Each row is a point. The points of each table are mixes of a few directions, plus a little noise. Count the directions of each table, and those that both share. Where both have some left over, give the other angles between the two spaces (their principal angles), to ten degrees, smallest first.

First (6 x 2)
[[ 17 -37]
 [-18  41]
 [ 15 -33]
 [  4 -10]
 [-23  51]
 [  6 -12]]
Second (4 x 2)
[[  9   4]
 [-57 -25]
 [ 36  16]
 [ 11   5]]
Directions: first 1, second 1, shared 0; angles 90

First (6 x 4)
[[ 28 -24  -9   7]
 [ 15  27  39   8]
 [-23 -28 -23  -4]
 [ -6  17 -22 -11]
 [-43 -24  10   3]
 [ 28  32   4  -2]]
Second (6 x 4)
[[  5  -8  10 -36]
 [ -6  10 -13  43]
 [  8 -14  18 -60]
 [ -1   1  -1   5]
 [  1  -1   2  -5]
 [ -8  12 -16  53]]
Directions: first 3, second 1, shared 0; angles 90

First (9 x 8)
[[-10 -10  -7   3  14 -20  -9 -18]
 [ -3  -1 -11  25  13 -17  53   5]
 [  6 -11  -2 -53  -1   9 -46  -6]
 [-11   5   6  40   0 -10   4  -9]
 [  7  -1  -3 -16  -1   6   7   8]
 [ 11  36  37  31 -46  49 -17  27]
 [  1   0  -2   4   2  -2  13   3]
 [ 16  10   9 -23 -19  31  -2  24]
 [-17 -29 -25 -11  37 -46  -4 -34]]
Second (10 x 8)
[[ -7   8   7  35  -5  -6  11   7]
 [ 17  -5  -6 -36   6  24   0 -16]
 [-22 -19 -22   9  26 -59  25  11]
 [ 22  -4  -8 -34   9  35  19 -25]
 [-17   0   4  16  -5 -28 -21  20]
 [  6  13  19  -5 -23  27 -38   4]
 [-24 -14 -17  24  21 -60  25  14]
 [  9   7  12 -16 -15  26 -29  -1]
 [ -1  18  23  24 -25  17 -28  11]
 [ 18  -4 -11 -17  13  25  36 -25]]
Directions: first 3, second 3, shared 2; angles 60

First (9 x 11)
[[-10   8   0   9   7 -32  -7   2  -7  -9  22]
 [-24  24  25  30  -9 -45 -25   3   9 -20  23]
 [  5  -3   7  -3  -9  25   1  -1   9   5 -17]
 [ 11  -8   2 -10  -9  36   7  -2   8   9 -24]
 [-12  16  38  22 -29   8 -21  -1  26  -9 -15]
 [ 18 -19 -23 -24  11  29  20  -1 -10  14 -13]
 [  0  -8 -40 -11  37 -45  13   3 -34  -1  41]
 [ -2   7  31  10 -28  30 -12  -2  25   0 -28]
 [ 13 -18 -38 -23  28  -3  22   0 -26  10  13]]
Second (11 x 11)
[[-11  24 -43  -2   3 -15  20  -1 -17  19  27]
 [ 11 -13  14   2  16   1   0  15  -9   1 -22]
 [-34 -19  48   9  -3  -7 -34   9  18  -3  -9]
 [ 30   6 -31 -17 -20  25  18 -29   8 -15  13]
 [  0 -23   9  -8  16   3  -3   8  -5   4 -10]
 [ 14  15 -25  -4  -8  16  20  -7  -4   8  -1]
 [ 11  59 -23  25 -26 -13  16 -10   0  -7  16]
 [-16 -14  34   7   3  -2 -20  11   9   0 -16]
 [ -5 -28  24 -17 -12  60  -4   5  19  24 -48]
 [-15 -29  -9 -14  27 -42 -14  -5 -13 -17  44]
 [ 12  21   3  20   3 -26   1   4  -7 -14   5]]
Directions: first 2, second 5, shared 2
